Each point is reached from the start by the listed moves, each made once or not at all, plus a little noise. Say if it took an odd or an even number of moves. Then give how often each move was made.

Moves:
(1): [-10 -48  15 -95  -2]
(2): [ 21  34 -61  15  34]
Start: [-7 62 27 53 31]
Points:
[-15  14  42 -40  27] -> odd (1, 0)
[  8  46 -16 -29  59] -> even (1, 1)
[-11  59  25  53  29] -> even (0, 0)

Moves:
(1): [ 44   2 -11  -6  10 -25   1  17  -7 -11  13   6  22  24]
(2): [-15  14   2   9   8  28  34  16   7   7  13  -3  -5  -6]
(3): [ -5   0  18 -17  18  -6 -20  34  -2  12 -21  -7   0  -4]
(4): [14 14 -8  6 -4  6 -5  7 -2  7 -6 -2 -5 -1]
(5): [-12 -26   6   1  -4 -30   3 -16 -12  15  22  10 -18 -11]
(6): [ -2  -2 -12 -15   0  -4  -2  -8  -8 -11  -6  -8   0 -24]
(7): [ 25 -13 -15   0 -12 -18  -2   6  21 -12   9 -13   9 -34]
(8): [ 11  -4 -14 -18 -10  27   8  -3  20  21   7 -12  -1 -13]
(9): [ -1   7 -27   9  15  -3  22   4  13   3  -4   7 -25  -1]
(10): [ -2  10  19  11 -10  -6   2   1  13  15 -29 -14   9  -4]
(11): [-10   4   5   6  -1   4  -2   1   6  16  -9  -5  14  -9]
Start: [ -3  -3  12  -2 -14   7  -5  -1  18  -7   8   4  -2  10]
Points:
[ 21  32 -13   7  -3  34  59  36  72  47  -3 -15   9   1] -> even (1, 1, 0, 0, 0, 0, 0, 1, 1, 1, 1)
[ 13  -2  20   1 -20   7  40  14  45  59  22 -14  19 -10] -> even (1, 1, 0, 0, 1, 0, 0, 1, 0, 1, 1)
[-21  29   9  30  -3  23  51  19  52  18 -13  -7 -23  -2] -> odd (0, 1, 0, 0, 0, 0, 0, 0, 1, 1, 0)
[ 49   1 -50  -4   7 -17  46  36  44 -31  34  -6  -3 -30] -> odd (1, 1, 0, 0, 0, 1, 1, 0, 1, 0, 0)
[ 40  35 -12  26  -4 -15  10  31  42  26 -26  -4  12  19] -> odd (1, 0, 0, 1, 0, 0, 0, 0, 1, 1, 1)
[ 64 -14 -36 -35 -28 -12  -3  13  49  -2  21 -28  41 -46] -> odd (1, 0, 0, 0, 0, 1, 1, 1, 0, 0, 1)
[-10 -10 -22   0 -28   3  53   0  78  49   9 -34 -19 -95] -> even (0, 1, 0, 0, 1, 1, 1, 1, 1, 1, 1)

Moves:
(1): [-10  -7   6   3   3   4  13 -12  -9  17   3   7  -3  13   8   9   7  -8
 -10  -3  -9   9   6 -11   9]
(2): [ 22  -8  23   4   8 -11  -4   3   1   9  11  -1   6  12  -7   5   2 -12
  -4 -13 -12   2  -5  10   1]
(3): [  7 -16 -12  -4  -8  -9  -1  -9  -2 -16   5 -10   1 -10  -5   1 -12  20
   8  19   6   5 -11   3   3]
(4): [ -7 -16   4 -24 -10  -3   0   1   4  -4   1   8 -19  18 -10  -9 -24  -9
  13  -9  -4  -5  -2  -8  -7]
(5): [ 12 -18   8  15   9 -19  10   2  12   3   5 -17 -19  10 -27   7  -1  13
  14  11  -4 -24 -22 -17  -5]
(6): [  1 -13   9   1   2  -4 -18  19 -16  -3 -14  -8  -1  12  20   6  -8  -2
   0  13  -1  -3   0   1 -26]
(7): [ 16  -8  16  14  -3  28   4 -23  -5   5  24  24 -24  -5  13  20 -17 -38
  -8  16  -4  21   3  -2  12]
(8): [ 14  10  -3 -13  -8  11  -4   1   5 -17   6   6  -4  16  -2   3  -6  10
   5  -1  12  17   8 -24  -3]
(9): [-15  11  14  -7  -3  -5  28  -3  15   2   7  -6  16  15  -6 -11  -8  -1
  -5 -14   2  18  -6  -4 -13]
(10): [ 13   1 -14  -6 -22  15   6  -4   6  -1  -1  -8   4   1  -4  -9  -2 -14
  -2 -23  -1  -4  -3  -6   9]
(11): [-14 -13  20  26   3   3 -13 -11   0 -25  -2  -4  16  -5  11  -8  18  -9
   5  -4  -2  12  -4  -4  29]
(12): [-38   5  -8   3 -19 -12 -11  14   0   5 -19   2 -18  15  -3   4 -26   5
  -3   9  -6  12   0   5   5]
(13): [  0   6 -13 -19  15  13   6   2  -1  -8   4   9  13  32  -8  -1   7  -9
 -16 -22  -5 -23 -25  13  -3]
(14): [-11 -25  26   3 -22 -13   9  -7 -12  12   3  -1  -7  -6 -13  -3   2 -30
   4 -12  27  11 -13  11  -8]
(15): [ -6   1 -14   5  25   1  -6   7 -10 -16  -9 -16  -8  -2   4   7 -12  -1
  -8 -16  10  11   2 -24   1]
(16): [ 11  -9  -1   2   2  -3   4   3   5   7 -13   7   0 -15  -5  13   7  -9
  -1  13  -9   7  -3   4  11]
(17): [  4  21  -3   0   8  -8  11   5 -21   9   0  -7  -5 -16   6  -3   2   6
  -6   6   8  -8   2   6   5]
(18): [ -1  -7  16  10   5  -2  13 -12   4  -1  -8  10 -24 -13  18  14 -17   6
 -11 -12   3   3 -21 -19   3]
(19): [ 14   6   4   4   8   3  21  -3  -6   8  18 -19 -17   4  12   6  10  15
  14 -14 -15  -1   2 -18 -12]
(20): [  1  17   4   6   9  10 -15  -2 -17  11 -13  17   4   0  -5  -3   3   4
   4   5 -16  28   0  -8   2]
(21): [-25  -1  18  12   8   6  11  15  -7   8  -8   6   8  -3   0 -10  -1  18
  -5   7   0  -6  13  25  -3]
(22): [ -4  -5  10  -1  -5   9  -1   5  -7 -10  18   7   5  -6  -1 -10  11   8
  -7 -20  -9  -3  -3  -7  12]
(23): [ -4  29  -2 -14   2   9   3  -5 -16  -4 -11  20  12   7   5  25 -19 -11
   1  -9   2 -14  21  -3  -2]
(24): [  3  -5 -18  -4   2  -9  16   6   3  -3   8  25 -11 -14 -10  -9 -18   7
  12   9   2   0 -14   3  -6]
Start: [-10   9  -2  -1  -7 -15  -3   5  -4  17  18 -20 -30  -6  11 -14  -7  -1
  -6 -12 -11  -9 -14  14  -1]
Points:
[ 27 -19  31 -30  15 -24  40   5  -1   0  15 -23 -80  63  -6  10 -57  37
  18 -24 -42  12 -95 -64 -52] -> odd (0, 0, 1, 1, 1, 1, 0, 1, 1, 0, 0, 0, 1, 0, 0, 1, 0, 1, 1, 1, 0, 0, 0, 0)
[-80   7  28 -12   9 -17  36  22 -65  25 -27  52 -50  34  14  25 -79 -43
 -47 -70 -20  47 -69 -25 -17] -> odd (1, 0, 0, 0, 0, 1, 0, 0, 1, 0, 0, 1, 1, 1, 1, 1, 0, 1, 0, 1, 0, 1, 1, 1)
[ -9 -49  27  31   8 -36  27 -15 -41  -9  55  -3 -92  35 -21  17 -60 -49
 -13 -10  12  35 -87 -17  39] -> odd (1, 1, 1, 0, 1, 0, 1, 1, 0, 0, 1, 1, 1, 1, 1, 0, 1, 0, 0, 0, 0, 0, 0, 1)
[-11 -24  49  12  15 -29  55  11  -6 -23  13  -4  -9  39  -1  -4 -66   5
  -9 -50 -21 -44 -90  17 -13] -> even (0, 1, 1, 0, 1, 1, 0, 0, 1, 1, 1, 0, 1, 0, 0, 0, 0, 1, 0, 0, 1, 0, 1, 1)
